Each row of a before or after table is a point. One or more steps were done to the points. Then noise was added and the rows were shuffled. The steps act on how far a point lies along the listed directions, d1 being the first. What was done? A step turns or swaps two directions, mirrors them in a line or flattens them onto one, adds a multiple of one to another, or multiplies one. Angles are multiples of 10 degrees, from the lower direction toward the higher: turns from -170 to 170, lines from 10 to 170 but not 90. Use the fewest steps. Two steps may share a direction if one is a turn and the other turns, adds or multiplies; they go together, in the order done. Otherwise the lowest direction goes first.
In the rows, 128 means zero.

Directions:
(1): [142 126 176]
(2): [175 134 115]
Before (13 x 3):
[[121 130 105]
 [ 81 117  97]
 [ 56 145  82]
 [114 121 133]
 [ 73 123 128]
 [179 141 137]
 [ 82 105 151]
 [155 118 137]
 [138 133 100]
 [169 135 102]
 [154 128 179]
 [108 100 174]
 [124 116 144]]
After (13 x 3):
[[143 134 115]
 [103 129  79]
 [172 130 151]
 [145 142 178]
 [120 118 133]
 [ 82 100 129]
 [103 118 180]
 [133 108 152]
 [119 118 116]
 [133 125  74]
 [133 153  49]
 [159 143 123]
 [ 82 110 102]]
Steps: turn d1 and d2 by -60 degrees

Directions:
(1): [113 149 176 107 104 149  87 148]
(2): [164 104 127 154  88 174 127 111]
(3): [123 106  87 131 152 143  70 143]
(4): [ 89 145  97 132 111 164 159 163]
(5): [104 168 106 137 109 126 108  72]
(6): [ 89 103 150 186 121 108 122 132]
Before (11 x 8):
[[122 121 161 130 135 107  97 171]
 [140 103 123 123 181 107  89 140]
 [131 135 144 135  87 171 173 147]
 [158 155 129  86 130 125 127 105]
 [126 140 120 115 142 158 103 111]
 [143 117 159 163  92  83 150  89]
 [ 94 154 136  89 131 142 131 157]
 [100 114 117 121 171  95 109 165]
 [102 131 127 150 128 113 148 129]
 [145 168 121 141 101  97 156  95]
 [109 178 148  96  72 197 137 128]]
After (11 x 8):
[[121 130 139 126 163  70 120 108]
 [ 91 185  96 100 105 175 167 156]
 [116 129 113 130 164 123 129 111]
 [106 103 150 164 102 138  97 138]
 [153 106 174 144 147 106  70 106]
 [136 144 142 153  97 127  86  98]
 [ 54 196  49 114 131 150 191 128]
 [165 122 124 137 135  94 154 145]
 [ 52 147 105 156 110 146 144 136]
 [129 116 119 149 108 159 149 144]
 [209 101 154 110 115  95 118  96]]
Steps: turn d1 and d5 by 100 degrees; turn d2 and d6 by -100 degrees; multiply d3 by 0.4; multiply d4 by 2

Directions:
(1): [136 150 177 139 158 143 179  90 136 101 135]
(2): [109 147 128 165 152 130 119 162  65  95 120]
(3): [160 137 103 179 144 134 139 144 166 137  77]
(4): [132 147 147 119 158 193  98 152 138 162 146]
(5): [114 135 102  74 174 116 151 163 149 103 119]
Before (12 x 11):
[[131 143 105  96 149 154 130 146 144 113 149]
 [111 122 132 123 166 156 146 168 130 114 121]
 [151 135 120 184 172 134 144 144 132 112  72]
 [155 133  93 126 130 101 168 133 172 140  79]
 [115 114  80 145 130 105 101 171 100 103 107]
 [139 140 109 152 139  97 157 152 124 111 107]
 [ 97 109  72  84 134 117 101 197 121 121 140]
 [134 124  64 186 131 108 115 175 123 120  79]
 [129 125 117  85 158 150 167 145 182 128 119]
 [133 120  68 131 106  97  96 155 152 155  91]
 [ 98 110  79 115 125  64 118 175  82  67 114]
 [153 170 100 135 209 144 154 193 146 112  77]]
After (12 x 11):
[[136 133 102  89 135 137 138 133 159 113 145]
 [127 124  75 149  98  95  89 154 120 148  98]
 [100 137 105 127 159 141  80 207  75 102 130]
 [136 153 122 145 157 128 140 169 116 123 120]
 [136 141  97 141 138  94 166 147 124 117  82]
 [121 112 133 101 159 159 150 152 161 129 129]
 [123 118 107  87 144 111 183 135 172 104 112]
 [157 160 110  92 196 155 149 173 179 136 100]
 [148 135 134 154 179 160 132 144 146 132  96]
 [107 105  81  93 124 129  93 185 131 141 143]
 [133 132  87 176 138 153  89 180 119 147 107]
 [121 123  99 143 140 151  73 178 109 134 126]]
Steps: add 0.3 times d1 to d5; turn d2 and d4 by 70 degrees; multiply d3 by 0.7

Directions:
(1): [136 123 133 183 124 115 164 174 137 108  59 100 135 112 118  94 150 131]
(2): [ 98 151  89 149 108 120 154 124  67 151 105 141 127 158 133 127  75  88]
(3): [143 115  81 120 135  86 105 135 118 114 121 175 165  93 171 100 111 168]
(4): [135  99 166 166 180  89 127 100  73 122 150 107 110 153 152 117 137 145]
(5): [160  95 124 164 127 126 182 110 186 148 147 132 132 138 148 152  76 139]
(6): [138  84 129 163  85 137  87 144  96 139 123 136 101 103  89 172 111 163]
Before (12 x 18):
[[114 174 145 114 128 151 153 124 123 122 135 110 132 144 113 107 137  90]
 [119 172 115  76 175 135 140  92 149 135 175 123 151 170 154 112 131  76]
 [135 130 114 162 156 101 154 111 147 132 128 118 134 128 162  96 150 156]
 [150 111 115  73 107 153 103  96 183 132 161 143 129 112 133 174  87 130]
 [142  88 117 150 176 106 138  88 129 140 173 129 129 131 164 143 110 147]
 [154 105 118 123 128 113 115  98 154 126 176 165 151 109 155 141  95 151]
 [115 141 164 142 161 126 185  86 148 141 143 112 131 176 144 115 116 117]
 [138 132 149 124 107 168 122 161 179 134 110 116 131 100  94 142 148 127]
 [108 154 112 113 136 125 159 132 134 122 102 116 138 139 121  97 124 104]
 [113 142 119 136 154  98 144 145  94 109  93 116 112 135 142 121 108 112]
 [101 133 180 104 149 147  63  94  84 138 178 139 112 118 124 131 167 130]
 [129 122 153 113 139 101 118 159 133  90  95 116 146  97 129 102 162 156]]
After (12 x 18):
[[173  87 142 136 124 122 103 102 173 120 184 154 142  96 142 155 112 175]
 [ 97 178 106  78 124 139 158 100 154 147 138 154 160 158 147 111 101 107]
 [152  99 181  82 139 115  72 160 174  74 122 112 141  63 114 114 205 190]
 [112 177 121 128 106 155 166 142 125 130 110 120 140 136 112 107 113  88]
 [ 91 163  79 113  95 140 146 140  99 138  93 136 127 140 102 118  92  92]
 [140 150  70 122 103 152 171 144 199 146 112 139 165 130 126 130  88  91]
 [127 145  93  96 135 124  89 117 149 130 152 148 142 102 146 109 167 168]
 [ 81 179  70 125 130  99 147 145  49 127  80 141 122 146 143 119  70  80]
 [140 105  96 112 167 112 129  97 157 137 175 149 152 116 170 132 117 145]
 [182  62 171 127 127 151 115 100 212 119 157 105 106 108 117 184 114 163]
 [161 100 188 178 168 122 166 135 209 112 123 109 149  93 157  86 172 160]
 [149 107 214 108 143 173  83 140 186 116 150  92 111 103  85 152 204 157]]
Steps: mirror d1 and d5 in the line at 130 degrees; multiply d2 by 3; turn d4 and d6 by -70 degrees; turn d3 and d6 by 40 degrees

Directions:
(1): [129 163 169 126 109 105 133 149 122 162 132 183  73 140 100  96 115 173
 134  86 166 132 102 138]
(2): [115 166 115 132 182 119 178 135 142 161  94  95 142 114  92  70 137 116
 167 132 112 121 115  88]
(3): [ 99  68  93 128 118 157 156  76 139 143 125 165  80 110 148  85 165 130
 107 112 111 142 137 107]
(4): [124 167  91 132 140 139 137  84 147 150 168  89  70 162 101 189 118 140
 143 114 112 152 142 128]
(5): [185 174  93 132 102 154 133 100 119 109 120 116 108 129 143  95 168 103
 134 159 165 117  88 176]
(6): [126 144 145 160 144 210 123 141 108 125 148 112 111 105 135  87  76 149
 121 130 117 101 180 152]
Before (11 x 24):
[[138 180 107 147 144 144 157 142 132 143 113  89 127 118 100  87 139 122
  153 141 133 107  96 130]
 [117 102 125 118 126 118 129 131 150 117 113 126 152 116 156 119 145 115
  117 141 116 135 121 100]
 [110  95 143 128 113 126 109 128 134 122 145 144 129 131 146 159 111 143
  109 130 110 150 167 134]
 [ 94 115 159 133 127 160 103 144 114 141 152 169  79 125 130 148  59 196
  117  54 131 140 184 107]
 [ 94 101 120 142 140 156 157 115 144 151 142 137  99 115 128  95 136 151
  120 114  81 148 156  89]
 [162 177 119 120 112 127 131 138 126 121 127 139  89 136 130 114 167 127
  152 135 153 118  82 153]
 [ 89 103 151 121 167 123 127 143 141 126 112 131 148 132  90 127 106 157
  130 114  98 145 171  67]
 [159 154 109 144 117 173 148 119 126 137 123 104 103 130 123  88 118 120
  156 136 139 124 117 159]
 [153 163 146 136 133 154 127 144 123 136 145 124 124 123 132  93  95 132
  144 145 144 107 131 163]
 [104 102 125 132 101 143 131 101 138 160 139 172  88 128 147 121 148 146
  109 103 125 159 138 115]
 [159 158  87 136 126 127 115  85 143 120 147  87 109 157 136 172 150  96
  132 142 141 132 104 154]]
After (11 x 24):
[[184 180 139 140 119 136 126 164 116 120 107  84 162 136 119 119 103 108
  169 155 155 113  95 171]
 [ 65  80 116 125 112 159 133  82 136 172 160 203   8 132 127 142  99 203
  105  27 120 176 175  79]
 [100 108 116 136 103 144 138  86 144 171 147 172  63 135 142 127 150 158
  115  94 123 166 139 110]
 [ 85  82  86 138 139 162 170  75 160 161 154 127  71 119 131 111 160 149
  115 108  65 162 163  81]
 [161 166 159 123 125 121 120 167 118 126 132 123 156 131 129 107 104 121
  146 154 157 103 111 166]
 [181 218 157 120 119 109 104 201 109 102 120 119 150 134 123 129 135 121
  166 156 171  97  75 173]
 [107  97 114 119 124 137 135 121 150 119 121 129 134 115 157 117 143 122
  112 140 111 137 129  99]
 [187 203 133 138 135 109  89 149 121  98 143  68 166 160 129 185 110  99
  145 158 158 111  97 173]
 [ 56  49  95 123 164 154 161  68 160 146 122 149  85 126 107 114 145 159
  114 100  67 174 188  43]
 [100  79 129 126 107 135 124  99 145 141 156 164  86 134 144 145 123 153
  103 111 107 165 168 125]
 [156 193 118 147 149 124 136 176 124 119 103  66 190 116 106 111 128 109
  158 164 135  95  90 136]]
Steps: add -0.5 times d2 to d1; add -1.5 times d5 to d3; turn d3 and d4 by 20 degrees; multiply d6 by 0.4

Directions:
(1): [173  91 135 162 150 131 168 171  95 121  71 151 169 151 134 143 122 149
 115 141 155  93 173 138 157 104 105  96 118  99  98 127 168 126 171 183
 152 151 140 144 112 128 157 129 130 111 116 146 169 130  60  78 165 124
 140 108 157 144 167 115 151 175 103 134]
(2): [149 142 104 155  93 138 158 160 130 185 145 160 168 182 136 110 116 149
 125 144 163 136  94 121 101 103 135  67 116 122 129 132 109  95  66 116
  99 164 109  83 142 100 149 160 180 120 132 147  87 128 129 159 156 118
 145 116 146 202 116 153 103 109 135  85]
(3): [ 95  66 118 134 184 127 129 104 138 113  94 153 126 113 109 102 164 123
 133 158 132  99 101 111  85 167 176 139  77 137 168 137 137 162  98 107
 186 103 150  97 120 115 128 102 190 111 115 102 146  91 112 133 143  89
 130 140 152 156 120 174  99 140  83 171]
(4): [ 79 150 141  88 148 180 105 131 112 152 106 125 169 106  90  87 136 135
 113 128 130 124 127 103 141 162 121 149 173 104  94 131 122 164  88 114
 141 145 152 105 147 138 162 180 138 146 182 162  82 129 123  42  98 111
 116 149 170 138 108  70 139 148 122 127]
(5): [144 151  94 131 200 121 137 158 134  62 133 100 114 110 155  99 147  55
 156 135 140 157 134 119  96 124 159  84 100  94 136 169 145 150 106 108
 104 135 121 146 153 148 151 139  96 126 139 129  94 143 115  80 155 160
 138  88  96 137 160 117 140  58  92 110]
(6): [138  71 139 153  97 132 164 104 114 126 112  72 127 116 165 117 160 112
 129 132 156 110 144 162 155 138 167 128 128 133 105 164  74 180 146  88
 139 129 116 185 181  86 113 201 136 117 137 137 133 145 153 195 144 108
 100 127 150 138 123  87 162 142 113 119]
Before (9 x 64):
[[127 136  97  99 125 114 127 114 146  87 157  92  86  99 160 141 168  80
  125  99 124 154 133 138 106 132 154 132 118 123 144 168 109 145 141  87
  103  91 113 152 129 130  81 131  81 118 112 110 124 132 166 175 147 161
  108 116  82  88 124 127 145  74 128  89]
 [196 144 141 148  64  90 160 154 125 161 137 174 139 190 141 189  76 186
  122 107 126 111 133 151 136  65  73  90 111 138 105  77 143  52 188 203
   93 156 110 130  80 118 119  68 111 117  80 146 166 116  89 188 154 131
  130 115 102 132 149 162 126 127 162 112]
 [ 93 226 120  95  56 148  83 134 160 205 201 148 134 146  98 115  99 146
  105  96 112 183  77 112 105 128 114 123 151 156 152 100  95  80  59 110
   54 147 110  50 130 123 127 145 143 144 147 144  37 124 180 150 102 134
  141 143 103 153  82 138 115  63 196  90]
 [158 151 100 147 145 119 165 128 145  96 124 110 129 135 177 112 129  84
  133 134 133 166 152 134 106 119 149  85 103  90 128 150 123 134 108 109
   99 148 107 165 151 122 125 132 103 119 118 136 122 165 115 105 148 159
  136  74 119 131 145 102 146  85 107 106]
 [180  81 166 148 137 124 172 145  96 115  55 156 160 137 139 165 107 140
  134 135 131  97 167 146 140  98 113 128 120 135 119 112 181 117 188 173
  171 129 145 137 108 109 148  92 115 118  82 124 193 117  71 114 152 133
  137 123 148 125 164 163 147 193  83 162]
 [146 103 177 116 127 109 137 128 108  95  91 137 115 120 130 181 107 130
  112 136 100  91 189 150 199 138 110 136 126 131 114 104 177 114 207 179
  141 111 132 171 113 146  98  94  75 133 104 122 195 148 101 110 103 146
  118 142 117  85 157 124 151 176 147 159]
 [168 164 108 134 159  89 113 131 132  88 147 151  86 116 133 157 119 101
  148 121 112 135 138 123 105  93 123 124  90 140 143 130 179 113 165 159
  109 106 122 136 118 148 109  48  76 123  99 109 144 128 130 152 138 163
  136  94  88 107 150 157 107  90 132 132]
 [104  97 141 124 110 120 123 120 117 153 101 163 143 158 104 128 100 174
   98 129 141  86 123 134 145 144 124 158 123 139 115 110 145 125 127 159
  165 117 138 112 100 126 138 106 151 127 122 141 140 113 100 112 122 101
  135 129 172 137 119 120 116 174 118 147]
 [138 121 126 157  97 127 164 127 117 157 149 143 146 151 131 119  98 152
  110 155 158 130  91 131 132 102 127  77 102 147 151 117 110 109  88 125
  133 150 123  81 125 101 141 152 181 110 120 119 125 104 128 188 150 121
  136 131 151 156 106 158 111 125 130 110]]
After (9 x 64):
[[ 92 136 109  66 126 146  98  96 138 101 138  86 105  71 131 131 172  96
  107  94 121 141 133 126 125 159 145 172 145 120 129 153 101 171 132  82
  119  90 133 142 133 136  83 152  88 129 143 124 110 128 163 130 121 145
   87 148 116  76 100  95 152 101 127 102]
 [139 147 110 130 156 119 140 105 144  74 125  88 104 109 171 113 138  76
  135 118 119 166 158 134 109 136 153 125 117 101 131 145 119 150 134 103
  112 123 114 182 153 135 108 123  84 127 120 127 133 163 132 106 132 160
  126  89 111  97 138  95 149  90 108 127]
 [172 176 126 126  50  92 136 130 155 166 197 142 104 177 155 166  80 147
  141 102 115 153  91 145  99  75 107  90 114 153 127  90  96  48 129 142
   56 147  86 117 107 116 105  82 105 128 100 133 118 121 150 232 133 139
  127 116  66 132 121 167 104  67 177  89]
 [101 226 115  94 120 182  93 168 126 185 153 134 183 133  91  85 109 122
  100  96 140 167 113 100 121 130 109  96 160 111 110 123 131 120  58 129
   67 173 125  56 149 131 181 188 137 145 183 176  15 135 130  48 117 132
  137 121 135 167 112  76 151  73 156  84]
 [135 144 111 149 133 128 161 134 123 131 163 134 132 134 133 101 110 115
  121 157 159 148  87 125 108 102 146  67  87 136 159 137 110 128  68 109
  117 145 121  79 142 114 148 159 165 118 130 117 104 114 127 167 150 135
  138 117 135 159 115 144 109  90 114 101]
 [182  94 154 148  96  89 165 117 127 124 119 153 117 148 154 178 102 138
  147 133 111 126 124 157 105  87 132 138  96 175 161  99 150  84 170 143
  143 113 118 133 104  95 107  62 115 118  58  88 190 115 129 209 150 147
  141 122 107 119 152 212 120 152 105 149]
 [128 101 122 142 102 103 145 130 122 154 117 171 140 176 117 140  88 170
  103 135 156  93 116 139 128 122 135 129 105 142 132 121 143 104 118 162
  149 120 127 108  93 117 140  93 161 119 110 136 139 115 104 139 142 106
  148 118 159 153 126 145 108 154 123 133]
 [125 182 117 106 138 108  76 101 142 107 167 136  80  92 109 147 118 108
  140 106  90 148 121 120 112 118 122 166 123 154 143 119 151 121 143 128
  107  92 127 124 133 150 101  55  77 140 117 113 118 132 170 156  98 152
  123 120  89  94 116 145 101  90 156 141]
 [138 111 175 122  67 100 130 102 125 137 133 147  98 142 128 189 100 151
  106 134  97  97 153 156 184 131 116 141 127 164 136  90 144  97 184 165
  128 105 111 152 111 124  72  86 100 132  88 110 194 141 138 193  92 135
  116 155 111  90 130 162 127 166 180 148]]
Steps: turn d1 and d4 by -60 degrees; turn d2 and d5 by 40 degrees; turn d3 and d6 by -10 degrees

Directions:
(1): [ 98 169 184 124 125 152 131 153 120 152 169 103 149 145 161  97 140 107
 103 128 133 146 188 164 124 126  96 106  85 127 146  50  91  84 158 112
 109 137 137 103 152 109 141 137  83 143  90 156  64 149 132 101 153 167
 153 128 161 129  99 161 137  98 119 143]
(2): [ 95 144 121 129 155 115 122  65 121 146 109  75  98 141 131 181 178 139
 128 102 113 135 128 138 109 141 170 105 132 113  93  99 151 120  78 111
 124  96 110 141 156 146  39 144  76 103 164 132 109 113 108  73 101 143
 135 132 124 127 143 168  81 144 154 163]
Before (10 x 64):
[[121 159 170 128 118 143 130 162 123 134 158 130 151 131 154  94 127 113
  122 134 140 149 166 159 127 130 109 115 100 124 154  93 105 107 166 128
  111 139 131 105 124 113 151 134 116 158  94 142  95 141 149 129 135 143
  143 132 149 136 108 142 149 113 113 116]
 [ 76 159 138 126 169 118 124  63 121 146 116  64  92 129 130 186 213 135
  138  96 109 138 143 136 109 144 175  92 130 105  89  72 156 102  71 109
  111 112 115 139 167 151  26 159  49  94 170 138  96 119 106  68 100 152
  156 130 134 117 131 183  86 149 163 169]
 [129 117 105 127 133 135 128 117 135 123 126 133 111 139 123 139 133 137
  140 143 125 123 110 109 120 124 149 132 141 118 118 153 142 129 114 120
  120 128 121 132 128 142 116 144 126 126 145 118 155 125 137 131 127 114
  127 135 126 130 139 125 112 145 121 133]
 [118 129 112 121 129 114 125 102 118 133 129 111 108 141 126 146 138 139
  134 113 119 135 129 121 119 139 141 127 114 120 115 124 146 132 115 117
  121 106 111 129 147 122  86 133 119 123 148 123 119 130 121 111 121 132
  147 127 123 126 139 154 104 136 147 141]
 [108 135 137 116 121 117 119 121 123 142 132 113 116 139 135 143 150 124
  120 121 125 146 128 133 114 140 128 127 128 125 130 102 124 112 123 119
  114 122 132 132 128 127 116 130 106 122 138 130 114 119 120 108 127 122
  124 126 132 121 127 149 119 127 130 136]
 [135 120 109 134 119 124 121 103 127 122 105 145 116 114 109 147 113 146
  142 124 116 119  95 110 130 147 138 134 163 128 123 155 141 154 106 145
  130 129 116 148 113 136 124 124 145 110 139 106 142 118 123 137 121 121
  109 122 114 120 145 123 140 135 123 122]
 [138 127 104 124 125 125 137 130 141 121 121 139 126 133 119 122 114 139
  138 116 126 125 127 120 126 121 123 146 129 135 131 144 140 145 137 131
  128 122 130 116 115 151 143 131 157 122 124 115 136 130 124 144 113 125
  113 125 124 135 139 115 128 150 127  90]
 [138 118 150 117 100 141 130 187 154 105 164 164 169 129 123  58  93 110
  122 142 146 121 138 133 141 118  88 142 118 143 171 142  94 109 182 120
  125 147 155 105 113 107 195 119 153 147  90 126 114 142 145 172 157 137
  123 134 134 121 108 104 165 111 108 110]
 [123 116  87 134 126  96 123  99 132 130 104 130 102 129 114 156 137 137
  132 108 111 134 110 118 130 142 156 135 153 124 108 179 164 166  90 121
  135 106 126 161 107 142  95 115 136 106 169 100 164 116 119 119 100 122
  118 124 107 137 137 123 117 150 138 131]
 [157 103  97 138 135 110 117 127 131 122  96 147 109 120 118 153 111 132
  133 126 116 128  94 114 122 127 154 131 157 123 109 170 141 159 121 130
  125 115 141 135 109 148 121 118 156 109 158 105 169 123 122 143 112 110
  111 130 102 132 149 100 129 155 136 109]]
After (10 x 64):
[[102 144 150 113 115 126 124 132 126 149 143 112 122 142 145 134 146 119
  115 122 127 151 144 142 116 140 117 126 119 126 136  84 114 105 134 115
  111 129 137 123 132 119 125 131 101 128 128 136 100 127 121 107 133 129
  130 128 138 125 121 153 126 118 126 136]
 [156  91  71 138 118 110 119  88 134 107  79 161  99 102  87 168 109 161
  159 126 114 106  56  84 132 151 158 149 191 127 109 204 166 182  85 154
  142 123 107 162 100 148 117 117 172  96 165  87 184 106 120 155 106  97
   91 124  91 121 164 102 132 154 130 110]
 [ 89 196 222 126 114 162 130 179 112 159 192 106 168 150 184  69 141  94
  102 132 142 165 217 190 122 128  84  90  60 118 170  19  70  67 190 114
   92 144 141  84 146  97 156 146  70 166  65 167  36 157 152 103 156 179
  168 132 178 139  81 175 156  89 107 132]
 [145 114  88 125 127 118 135 118 143 111 104 144 119 128 109 138 112 149
  147 115 126 117 107 109 122 119 137 152 144 136 120 168 153 159 125 134
  136 118 123 124 107 156 137 132 169 117 136 107 159 123 122 153 103 112
  105 126 113 134 146 109 123 160 133  88]
 [151  77  40 142 125  77 122  81 141 106  72 159  85 114  83 176 120 158
  154 107 110 119  59  87 131 143 178 158 189 130  95 251 192 205  68 134
  151  98 118 183  85 156  92 108 177  94 197  75 220  99 119 151  81  88
   93 124  81 137 162  92 115 173 143 113]
 [125 124 109 120 123 117 125 104 119 129 128 117 108 141 126 145 132 140
  137 119 119 131 125 117 121 139 138 129 117 119 119 133 145 134 119 121
  118 109 111 127 143 120  95 128 132 130 148 120 123 128 122 120 123 128
  143 125 124 124 139 147 108 133 146 136]
 [141 100  82 127 135 125 127 109 136 112 111 145  99 132 111 148 127 144
  153 144 121 118  88  98 122 122 156 141 158 117 109 183 155 150 102 128
  130 124 116 139 120 149 113 141 145 120 160 106 182 115 137 143 120  98
  115 135 114 130 151 110 109 156 121 126]
 [181  67  50 142 137  92 115 105 138 100  58 167  88 107  89 178 101 148
  154 126 115 111  41  82 130 130 185 151 197 126  93 244 173 197  95 144
  140 106 133 158  85 162 108 111 196  96 193  80 226 102 122 167  92  77
   89 127  72 129 174  71 125 184 149  95]
 [119 142 173 117 102 147 130 181 148 119 179 140 172 140 138  59 109 102
  115 136 145 129 163 152 132 121  86 129 100 142 171 102  82  90 184 107
  115 144 158  99 130 102 177 128 120 146  84 137  82 147 141 144 163 157
  136 133 147 124  97 129 159 102 110 126]
 [ 76 166 160 122 158 130 131  93 123 148 136  78 107 131 140 158 198 125
  130 106 114 139 161 145 118 137 151  92 116 108 110  59 134  92  97 107
  103 123 124 126 162 138  59 158  56 109 144 140  82 131 114  83 116 158
  162 129 146 119 115 180 106 134 150 162]]
Steps: multiply d1 by 2.5; multiply d2 by 0.7
